Each row of a before or after table is a point. One or more steps were done to the points. Then noise was added and the rows were shuffled. The steps act on columns, c1 being the first. Name the steps. A step turns or swaps two columns, mirrors them in a line or flattens them onto one, adds a multiple of one to another, or multiplies or shifts one. Angles are multiples of 10 degrees, from the lower column toward the higher: turns from -170 to 170, lines from 10 to 170 but not 90. Use the fewest steps. Two steps may share a column if one is a turn and the other turns, adds or multiplies; they go together, in the order done. Otherwise the lowest column goes first.

Before (8 x 2):
[[ 2.6  4.2]
 [ 0.9  5.5]
 [ 5.0  4.8]
 [ 0.6 -0.6]
 [ 5.0 -4.1]
 [ 3.0 -5.0]
 [ 1.7 -7.8]
 [ 0.8  5.8]]
After (8 x 2):
[[-3.4  7.2]
 [-1.2  5.2]
 [ 0.9  6.7]
 [ 4.3 -1.4]
 [ 4.1 -3.9]
 [ 4.5 -3.3]
 [ 6.9 -0.7]
 [-0.5  0.6]]
Steps: mirror c1 and c2 in the line at 20 degrees

Before:
[[-5.3  2.1  2.6 -4.7  6.3 -4.0]
 [-0.3  0.7 -2.0 -2.9  2.8  3.4]
 [-1.0  0.0 -2.4 -3.8  1.4  9.2]
 [-4.0  1.3  2.7 -0.7  3.3 -3.6]
 [ 3.4  0.5  0.3 -5.0  6.3  0.0]
 [ 2.9  6.1 -7.1 -2.8 -5.7  9.5]
 [ 5.6 -5.1 -2.8 -3.8 -0.1  8.0]
 [ 0.8  4.5 -2.6 -9.3 -1.8  7.9]
 [-1.9  2.5  2.8  4.0  2.3 -1.7]
 [-6.2  1.5 -2.1  1.2  8.5 -5.1]
 [-1.7  2.5 -0.3 -4.1 -0.9  7.3]
 [-8.0  2.8 -1.4 -3.3 -3.4 -5.7]]
After, 12 rows:
[[-8.1  1.5 -2.8  8.0  0.5  5.5]
 [ 1.7  0.6  2.3 -6.0 -0.3 -1.8]
 [ 5.5 -4.3 -0.9  0.8  0.2 -7.9]
 [-3.4 -2.4 -2.5  2.4  0.5 -0.3]
 [ 3.5 -1.5  1.9 -0.5 -0.4 -4.0]
 [-9.2 -2.4 -2.5  3.8  0.5 -1.0]
 [ 4.0 -4.7  1.6  2.9 -0.3 -5.3]
 [ 5.2 -0.3 -3.4 -2.5  0.6 -6.1]
 [-7.5 -4.6 -0.1  2.0  0.0 -1.8]
 [-9.5 -6.4 -6.0 -2.2  1.0  2.9]
 [ 0.2 -3.7 -0.7  4.6  0.2  3.4]
 [-7.9 -9.5 -2.2  5.3  0.4  0.9]]
Steps: turn c1 and c6 by 90 degrees; turn c2 and c4 by -140 degrees; multiply c4 by 1.3; flatten c3 and c5 onto the line at 170 degrees

Before, 8 rows:
[[-4.4  2.8 -0.5  5.1 -6.1 -0.6 -1.1 -1.5  3.6  0.1  2.3]
 [-4.5  4.3  3.4 -0.5 -1.6  7.7  0.0 -0.3  3.0 -0.1 -6.4]
 [-1.2  3.0  3.1  2.6  2.3  0.5 -3.8 -1.7  0.4 -4.0  2.2]
 [-2.0  2.2 -7.0  1.7 -2.6 -1.5  2.1  0.1 -1.9 -5.2 -5.3]
 [-3.1  0.8 -7.1 -2.1  1.0 -1.0 -4.5 -2.7  0.0 -2.1  1.9]
 [ 6.8 -8.9 -4.1  5.0  2.8  1.5 -2.3  6.7 -3.8  1.2 -3.0]
 [ 6.4 -1.9  0.7 -1.3 -5.7 -4.0 -7.2 -5.4 -5.7 -1.9 -2.9]
 [ 2.7  3.6 -7.5  2.6 -1.1  4.7 -6.9 -2.8  2.9  5.3 -4.2]]
After:
[[-2.5  3.5 -0.1 -1.5  1.9 -2.1  3.1 -1.3  0.5  5.8  2.7]
 [13.0 -2.1  1.7  1.2 -1.9 -0.3  7.9 -5.2 -5.5  1.7 -2.9]
 [ 5.6  3.5 -7.3  0.8 -5.7 -7.7  3.9 -2.6  3.4 -6.5 -4.2]
 [-8.6  3.1 -4.5 -2.5 -5.8  0.5  1.3 -1.9  3.0  2.1  2.3]
 [-4.0  2.3 -6.2  6.2 -0.8  1.9 -0.7  0.4 -2.4  1.6 -5.7]
 [-5.9  0.7 -2.9  6.7  1.8 -2.0  4.7 -2.8  0.1 -1.2  1.7]
 [-9.0  4.1  2.6 -2.4 -8.9 -6.6 -4.2  0.2  3.4  1.2 -6.6]
 [13.1 -9.1 -5.8 -0.9  1.4 -2.5  1.6  6.7 -3.7 -1.2 -3.1]]
Steps: multiply c1 by 2; turn c3 and c4 by 50 degrees; turn c4 and c10 by 150 degrees; add -1 times c6 to c5; turn c6 and c7 by -150 degrees

Before:
[[ -4.5  -2.4  -1.6  -2.0  -2.0   1.4   5.9   6.4   3.1  -1.2   4.2  -1.9
   -4.8  -3.6]
 [ -4.0   0.4  -5.3  -0.5   1.7  -1.2  -0.4   2.2  -2.0   1.6  -7.9  -5.2
   -1.8  -4.6]
 [  6.3  -4.6   2.1   3.0  -1.2  -0.2  -0.2   3.2   0.1   1.7   5.2  -0.4
   -5.3  -4.3]
 [ -3.3   8.8  -0.7  -2.2  -2.4   2.6   4.6   5.0 -11.2  -3.2   1.0  -0.4
   -5.5  -2.2]
 [ -2.5   0.0  17.5   4.7   2.4  -0.9   0.7   2.5   1.6   3.3  -1.2  -2.5
   -6.6  15.0]
 [  5.8  -4.0  -4.3  -2.0  -1.6   3.7  -0.5   5.5   1.8   4.1   4.5  -0.8
    3.1   2.6]
 [ -0.9  -5.2  -4.2  -2.1  -2.8  -0.3   3.0  -2.2  -4.1   2.9   2.8  -0.4
   -5.3  -3.2]
 [ -1.9  -4.8  -4.2  -0.9   1.7   5.0   3.2   5.1  -1.4   3.2  -7.1   1.6
    3.1  -3.5]
 [  1.5  -6.4  -0.4  -2.9  -3.2   5.9  -1.4   4.3   1.6  -7.9   2.9  -3.0
    2.1  -1.0]
 [ -3.0  -3.6   0.2  -0.2   8.8   2.6   1.2   4.1  -3.8   2.7   4.0  -0.3
    0.9   5.4]
 [ -4.5  -3.1  -4.8   5.6  -1.9   4.4  -0.9   1.8  -3.6  -0.3   2.5  -2.0
    0.3  -0.8]
 [ -2.1  -3.6  -1.9  -1.3   0.2   7.0   3.7   1.3   0.5   2.3   0.6  -6.6
   -1.2  -5.4]
 [  4.2  -3.1  -4.8  -2.4   0.2   6.0  -1.4   3.4   3.2   2.5   0.1   1.9
   -6.7  -2.5]]
After, 13 rows:
[[  7.0   6.2   3.2  -2.2  -2.2   2.6   4.7   5.1 -11.2 -16.3   0.9  -0.8
   -5.4  -2.0]
 [ -4.0   0.7   2.3  -1.3   0.1   7.0   3.8   1.5   0.6   7.7   0.6  -8.3
   -0.9  -5.4]
 [ -4.2   1.4   4.4   0.0   8.8   2.7   2.0   4.0  -3.8   8.3   0.7   1.5
    0.7   5.5]
 [ -5.7  -3.6   3.5  -2.9  -3.3   5.8  -0.8   4.1   1.9   1.7  -0.1  -3.5
    2.3  -1.0]
 [ -1.4  -5.1  -0.7  -2.3  -0.1   5.9  -1.4   3.8   3.1   6.8  -0.4   1.3
   -6.3  -2.6]
 [ -0.9   2.5  21.5   4.5   2.3  -1.2   0.7   2.8   1.7   3.5  -0.1   2.0
   -6.5  15.0]
 [ -5.2   0.1  -0.1  -0.9   1.9   4.6   1.6   5.1  -1.3  10.2   0.3   0.6
    3.3  -3.4]
 [ -1.8  -7.1  -0.1  -1.9  -1.5   3.5  -0.1   5.5   1.5  10.1   0.2  -0.1
    3.3   2.5]
 [ -3.8   3.2   2.4  -2.1  -1.9   1.7   6.4   6.5   3.0   2.3   1.2  -2.9
   -4.6  -3.5]
 [ -1.1   3.7  -1.5  -0.5   1.9  -1.4  -1.9   2.2  -2.0   1.3  -0.3  -6.7
   -1.9  -4.8]
 [ -5.3  -1.0  -0.2  -2.1  -2.5  -0.2   3.4  -2.1  -4.0  10.9   0.7  -1.5
   -5.3  -2.9]
 [ -4.5   3.1  -0.9   5.6  -1.6   4.6  -0.4   1.8  -3.7   4.3  -0.1  -2.1
    0.1  -0.8]
 [ -1.8  -7.6   6.0   3.2  -1.0  -0.3   0.8   3.2   0.1   8.5   0.3  -1.9
   -5.4  -4.4]]
Steps: add -1.5 times c2 to c10; turn c1 and c2 by -70 degrees; shift c3 by 4.0; flatten c7 and c11 onto the line at 10 degrees; add 0.3 times c14 to c12

Before:
[[  6.5   0.8  -4.9   0.2   8.5  -2.6  -1.5  -1.5   3.4  -3.3   0.9  -5.1
   -4.8   0.3   1.6   5.3   2.9 -12.3  -1.5  -2.7  -4.8  -8.5   3.2  -0.2]
 [  0.9   1.3  -0.7   1.0  -7.1   0.8  -2.8  -4.1   3.8  -0.6  -2.6   4.2
    0.8   0.7  -3.7  -0.8  -3.3   0.2   1.0   5.3  -2.9  -2.3   5.8   0.7]
 [  3.6  -0.5  -3.1   3.2   2.4  -2.9  -7.7  -1.3   2.7  -7.4   1.2  -5.3
   -0.2   0.1  -0.3   8.0   2.1  -2.8   1.2  -0.8  -4.3  -3.2  -2.9   0.2]
 [-11.8   7.2  -1.9  -6.5  -9.4  -5.0   8.5  -6.2  -0.9   0.0   2.9  -3.0
    0.7  -3.6  -1.2  -5.0  -0.3   7.7   1.8   1.9   6.3  -1.1  -0.8   0.7]
 [  0.0  -2.3   6.6   4.7  -4.0   2.0  -3.0  -2.1   0.2   0.7  -3.0   4.4
    0.0  -3.2  -3.3  -0.1   4.2  -7.8   1.9   4.1   0.6  -4.1  -0.6  -2.3]
 [ -4.4  -0.6  -0.8   9.7  -0.2  -1.9  -3.5  -4.1   3.4   0.9   0.6  -0.7
   -2.7  -4.5  -3.6  -2.2  -0.6  -3.1  -1.1   1.4   1.4  -2.4   4.4  -1.0]
 [ -8.5   5.5  -3.0  -8.6  -8.9  -6.3   1.6  -3.6   2.5  -0.6   1.2   2.6
   -4.6  -9.6   2.2  -3.0   1.5   9.5   1.4  -4.4   6.9  -1.2   2.1   3.4]
 [ -8.0  -5.4  -2.3   4.9  -5.3   0.1  -4.0  -2.0   4.0   1.5  -1.4   3.6
    3.2   2.0   0.4  -1.4   1.4  -6.3   1.0  -1.3   2.6  -8.7   3.5  -7.5]
 [ -8.1  12.4  -3.9  -9.2  -3.0  -2.2   0.7  -7.6  -1.4   1.3   6.9   3.1
   -4.6  -3.4  -2.4   1.2  -1.5  10.0   0.3  -3.1   8.7  -1.0  -0.9   0.9]
 [  5.7   1.5   2.1   5.1   1.1  -3.1   0.2  -4.0   4.1  -3.4   3.5  -1.1
   -2.8   3.0   1.6   7.5  -1.5  -5.9   3.5  -5.8  -1.7  -2.3   0.9   5.1]
 [  3.5   0.4  -1.4   2.9   4.5  -4.4  -3.1   2.7   2.7  -5.6   3.3   0.0
    2.2  -1.5  -4.2   3.1  -1.1  -7.1   2.9  -0.8   3.1  -8.5   3.3   2.7]]
After:
[[  5.8  -5.4  -2.3   4.8  -5.4   0.3  -4.1  -3.1   4.1  -7.6  -1.3   3.5
    3.1   0.5   0.4  -1.4   2.6  -6.2   0.9  -0.3   2.9  -8.8   4.0  -5.7]
 [ -0.7  -2.3   6.8   4.8  -4.2   1.7  -2.8  -3.6   0.3  -1.5  -3.1   4.4
    0.1  -1.9  -3.2   0.0   5.5  -7.0   2.0   3.9  -0.7  -4.0  -1.8  -1.7]
 [  7.3  12.4  -3.9  -9.1  -3.0  -2.2   0.8  -8.5  -1.4  -3.4   7.0   3.2
   -4.5  -2.0  -2.5   1.2  -3.2   9.6   0.5  -0.1   9.3  -1.1  -2.0   1.5]
 [ -0.6   1.4  -0.8   1.2  -7.1   0.9  -2.8  -5.5   3.8   1.0  -2.6   4.2
    0.9  -0.9  -3.8  -0.8  -3.2  -0.5   1.0   4.0  -4.7  -2.3   5.8   0.2]
 [ 11.2   7.1  -2.0  -6.3  -9.5  -4.9   8.4  -5.4  -1.0  -3.6   2.9  -2.9
    0.6  -2.1  -1.2  -4.9  -1.6   7.6   1.8   3.8   5.3  -0.9  -2.0   0.5]
 [  8.8   5.4  -3.0  -8.6  -8.9  -6.3   1.5  -4.4   2.5  -0.6   1.3   2.6
   -4.7  -6.8   2.0  -3.0  -0.1   9.7   1.5  -1.9   8.0  -1.3  -1.3   2.6]
 [ -1.4   0.4  -1.5   2.8   4.5  -4.4  -3.3   2.6   2.8   7.1   3.2   0.0
    2.2  -1.8  -4.3   3.1   0.1  -7.0   2.9   0.2   3.1  -8.4   2.8  -0.5]
 [ -1.3  -0.5  -3.2   3.2   2.4  -2.9  -7.8   0.3   2.8   7.5   1.3  -5.2
   -0.3   0.6  -0.4   7.9   2.5  -2.4   1.3  -2.3  -3.8  -3.1  -2.7  -3.7]
 [  3.6  -0.6  -0.8   9.7  -0.2  -1.8  -3.5  -3.8   3.3  -2.6   0.7  -0.6
   -2.9  -4.1  -3.5  -2.1   0.0  -3.1  -1.0   1.9   0.9  -2.6   2.7  -0.4]
 [ -5.1   0.9  -4.9   0.1   8.5  -2.6  -1.6   0.1   3.4   4.8   0.7  -5.0
   -4.8  -0.6   1.6   5.4   5.0 -11.8  -1.5  -4.2  -3.5  -8.5   3.3  -1.8]
 [ -3.4   1.6   2.2   5.0   1.1  -3.2  -0.1  -3.8   4.2   7.2   3.6  -1.1
   -2.8   1.7   1.6   7.7  -0.4  -6.0   3.5  -6.0   0.5  -2.4   2.1   2.6]]
Steps: turn c10 and c24 by 30 degrees; turn c1 and c10 by 160 degrees; add -0.3 times c12 to c8; turn c14 and c23 by 20 degrees; multiply c14 by 0.7; turn c17 and c18 by 10 degrees; turn c20 and c21 by -20 degrees

Before (10 x 48):
[[  9.1   3.4   6.6  -1.9   2.7  -0.3  -3.2   0.4  -0.4   2.1  -0.9  -5.1
    4.6  -3.3   2.0  -7.0   1.9  -2.1   7.2   3.5   7.4   3.7   0.5  -2.6
    0.3   1.5   6.3  -8.4   6.6   3.7  -6.9  -4.8   2.9   1.1   5.7   1.6
    1.0   3.0   1.9   4.6   4.3   7.0   0.1   5.3   0.5  -1.5   0.0  -1.2]
 [  2.6  -2.2  -4.3   8.0   1.8   2.8   2.2  10.4  -0.1  -2.4  -4.1   2.0
   -2.8   0.9  -6.2  -3.2   2.0  -3.7   6.5   1.6   5.5   3.0   3.5   4.7
    2.1   0.4  -2.5   9.9  -0.5   1.6   5.2  -0.9  -6.3  -2.9  -5.9  -2.1
    0.3   2.9  -2.1  -0.6  -4.4   7.7   1.8   3.0   3.6  -0.5  -5.1  -5.1]
 [ -1.4   4.6   7.7   5.4   2.6  -2.3   1.2  -2.5   7.6   0.7   1.1  -1.2
   -3.8   2.8   2.8   3.3  -3.6   0.5  -3.2  -3.4  -2.7   5.1  -1.3   1.0
   -5.0  -0.8  -0.3  -5.6   0.9   0.1  -4.3  -5.3  -4.1  -2.1  -5.2 -10.6
    1.1   2.9  -9.8   6.3   1.7   1.1   1.2   1.6  -5.3   3.3  -6.3   3.1]
 [  0.5  -5.1   1.8  -1.3   1.5  -6.0   1.0   5.7   2.9   2.0   1.8   4.2
    1.0  -3.7   5.5   0.2  -0.9  -4.1  -2.0  -1.2  -9.8   3.3   0.8   0.5
    6.9   1.4  -0.6   5.2   3.6  -0.2  -4.0  -3.4   3.0  -0.7  -5.8   1.2
   -7.8  -2.1   3.4  -0.4  -1.0   2.3  -3.3  -3.4   1.6   0.2  -1.3   1.4]
 [ -1.2   7.8   3.5  -6.1  -1.5  -4.1  -1.2  -0.1  -4.6  -3.0   0.5  -2.5
   -3.2  -0.5   5.3  -5.1  -0.1   2.6  -7.2   1.4  -1.2   3.9 -10.5  -2.5
   -0.8   0.7   8.0  -0.2  -1.3   0.2  -0.3  -9.6   0.9  -2.9  -0.8   3.7
    7.8   1.5   7.8  -1.7   4.3   0.3   3.1  -6.9   0.6  -2.5   4.3  -2.2]
 [  2.0  -5.7   4.1  16.8   0.8   3.9   2.4   1.7  -5.5   1.1  -4.3   6.4
    1.0  -0.3   3.2  -3.5   6.3   3.5   1.8   1.1   6.0   3.0  -0.1   3.5
    3.3  -2.3   7.9  -0.4   5.4   4.0   1.3   3.8   1.4   2.9  -2.4   8.3
   -4.7  -2.4   1.0   5.4  -2.2   6.4  -0.1   1.9   0.9   2.0  -2.0   6.8]
 [ -4.0   0.1   3.9   2.7   1.6  -4.2   4.1  -0.4  -5.5  -5.5   8.0  -2.6
    2.8  -7.3  -0.5   0.4   1.5  -3.6  -0.8   3.5   3.1   7.7   4.3  -1.0
    0.5   3.0   1.3  -1.3   7.3   0.9   0.2   0.4  -2.7   3.1  -0.2  -4.1
    6.1  10.3   3.6   5.9   0.3  -3.4  -9.3   4.8   0.7   1.7   3.4   0.9]
 [  3.3   1.6  -3.0  -0.4  -0.1   0.3  -0.7   0.6  -2.4   2.7  -1.7   5.6
   -6.1   3.3   9.7   6.8  -0.8   2.7  -4.1  -2.9   8.2  -1.9   2.2  -8.9
   -0.2   3.6  -1.8   1.0  -4.9  -6.2  -7.7  -3.7  -0.2   0.7   0.7   3.8
    6.8   0.9   5.5   5.7   2.8   5.2   0.8   2.4   6.2  -4.6   0.7 -10.0]
 [ -7.1  -2.3   1.7   2.3   1.8   3.5  -1.7  -7.3  -6.6   0.9  -3.4   2.0
    2.9   0.8   3.6  -4.8   0.0  -0.3   6.4   6.9   9.6   2.1  -8.8   2.9
   -3.1   0.3   0.6   4.5  -3.5  -5.5   0.8   3.0  -1.5  -3.1  -6.4  -1.4
    5.3   1.5  -3.9  -7.0   3.8  -1.5  -6.5  -0.9   1.7  -5.2  -4.4  -2.9]
 [ -3.6   0.9   0.4   6.1   5.6   5.1  -2.0   5.8  -0.8   0.2   0.8  -2.0
   11.9   4.1  -3.9   1.8  -1.1  -3.5  -8.2  -6.5   7.0  -4.6   3.4   4.8
   -1.8   2.9  -3.1   0.8   3.3  -1.2  -2.3   6.4   1.5   4.5   0.2  -0.2
    3.2   4.1   2.8  -1.7   2.6   6.1  -3.2 -12.1  -0.1  -8.3   0.9  -6.0]]
After:
[[ -3.0   2.1  -3.4  -1.4   0.2   0.4  -0.5   0.9  -2.2  -8.5   0.4   5.5
   -6.0   3.1  -6.3   6.9  -3.3   2.4  -4.2  -3.1   8.1  -1.8   1.9  -1.3
    0.1   3.5  -2.0   0.5  -4.8  -6.4  -7.1  -3.8   0.1  -2.6   0.3   4.1
    6.4   1.1   1.4  -6.1   2.9   5.2   0.8   1.9   6.5  -4.7   0.5 -10.3]
 [  1.6  -1.8  -4.1   1.6   1.4   2.7   2.3  10.8  -0.4   5.6  -9.9   2.3
   -2.8   1.0   3.7  -3.4   3.3  -3.7   6.6   1.6   6.0   3.1   3.6   1.3
    2.1   0.6  -2.6  10.1  -0.7   1.7   5.1  -0.5  -6.4  -0.9  -5.9  -2.1
    0.8   2.7   0.5  -1.5  -4.4   7.8   1.4   3.0   3.8  -0.5  -0.5  -4.7]
 [ -3.1  -5.1   2.0   1.2   1.2  -6.3   1.3   5.7   3.0  -5.2   1.0   4.1
    0.9  -3.2  -2.9   0.1  -0.7  -4.0  -2.1  -1.1  -9.7   3.8   0.6  -0.5
    6.8   1.4  -0.7   4.9   3.1  -0.2  -2.7  -3.2   2.6  -2.1  -6.2   1.5
   -7.9  -1.8   2.1  -0.1  -0.8   1.8  -3.0  -3.6   1.9  -0.2  -2.1   1.5]
 [  2.1   4.9   7.9   4.7   2.7  -2.4   0.8  -2.1   7.5  -2.4  -6.2  -1.3
   -4.0   2.3  -1.9   2.8  -2.7   0.7  -2.8  -3.5  -2.6   4.8  -1.3  -1.1
   -5.0  -0.7  -0.4  -6.0   0.6   0.3  -6.9  -5.3  -3.9   3.7  -5.1 -10.5
    0.9   3.3  -2.7  -2.5   2.0   1.3   1.3   1.7  -5.2   3.5  -3.0   2.3]
 [  5.4   0.4   3.7   7.3   1.6  -4.3   3.7  -0.4  -5.1   4.4   3.6  -2.7
    2.6  -7.3  -3.0   0.1   1.1  -3.6  -0.4   3.4   3.0   7.7   4.3   0.3
    0.5   2.6   1.1  -1.4   7.2   0.7  -4.5   0.2  -2.6  -0.3  -0.2  -4.3
    6.2  10.0   0.1  -0.7   0.3  -3.6  -9.5   4.2   0.8   1.4   4.2   0.6]
 [ -0.9   1.3   0.7   3.1   5.4   4.7  -1.8   6.3  -1.0   2.5  -3.4  -2.4
   12.2   4.4   2.9   1.3   0.1  -3.0  -8.8  -6.6   7.2  -4.9   3.3   0.2
   -1.7   2.9  -3.0   1.0   3.6  -1.3  -2.9   7.0   1.3   1.5   0.5  -0.5
    3.0   4.1  -1.3   3.5   2.9   5.6  -3.1 -12.1  -0.1  -8.0   3.5  -6.0]
 [  2.7  -5.8   4.1   4.2   1.2   4.2   2.4   1.3  -5.6  -2.6 -15.7   6.0
    1.2  -0.5  -1.9  -3.7   6.8   3.3   1.4   1.1   5.7   2.8   0.3   2.9
    3.1  -2.4   8.2  -0.6   6.0   3.7  -0.8   3.9   1.6   1.2  -2.0   8.3
   -5.1  -2.5  -0.9  -5.3  -2.4   5.9   0.3   2.5   0.8   1.6   6.4   7.2]
 [ -0.6   7.2   3.7  -3.5  -1.5  -4.2  -1.1  -0.2  -4.8  -1.3   6.6  -2.6
   -3.3  -0.3  -6.0  -5.2  -1.2   3.0  -7.5   1.8  -1.4   3.7 -10.0  -0.2
   -1.0   0.9   7.6   0.0  -1.2  -0.3   0.4  -9.7   1.4  -5.0  -0.3   3.4
    7.6   1.9   4.9   2.3   4.4   0.1   3.3  -6.9   0.5  -2.8   0.6  -2.2]
 [ -6.0   3.1   6.3  -1.2   2.6   0.3  -2.8   0.1  -0.4  -2.8   1.1  -5.2
    4.6  -2.9  -0.3  -7.2   0.9  -2.3   7.3   3.9   7.2   4.0   0.4   0.4
    0.2   1.5   6.0  -8.4   6.3   3.7  -3.8  -5.1   3.0  -0.3   5.8   1.5
    1.1   2.8   0.5 -10.2   4.0   7.0  -0.3   5.3   0.6  -1.7  -0.7  -1.2]
 [  0.2  -2.5   1.8  -1.3   2.1   3.6  -1.6  -7.1  -6.6  -3.0  -5.2   1.7
    2.6   1.0  -1.6  -4.9   1.1   0.2   6.0   7.1  10.1   2.2  -8.4   0.5
   -2.9   0.5   1.1   4.3  -3.6  -5.0   1.0   3.1  -1.3   0.0  -5.8  -1.5
    5.3   1.7   0.2   9.9   4.2  -1.6  -6.4  -1.1   1.9  -5.6  -2.9  -3.0]]
Steps: turn c1 and c40 by -130 degrees; turn c1 and c31 by -40 degrees; turn c4 and c47 by 30 degrees; turn c4 and c11 by -60 degrees; turn c10 and c15 by 140 degrees; flatten c17 and c24 onto the line at 20 degrees; flatten c34 and c39 onto the line at 140 degrees
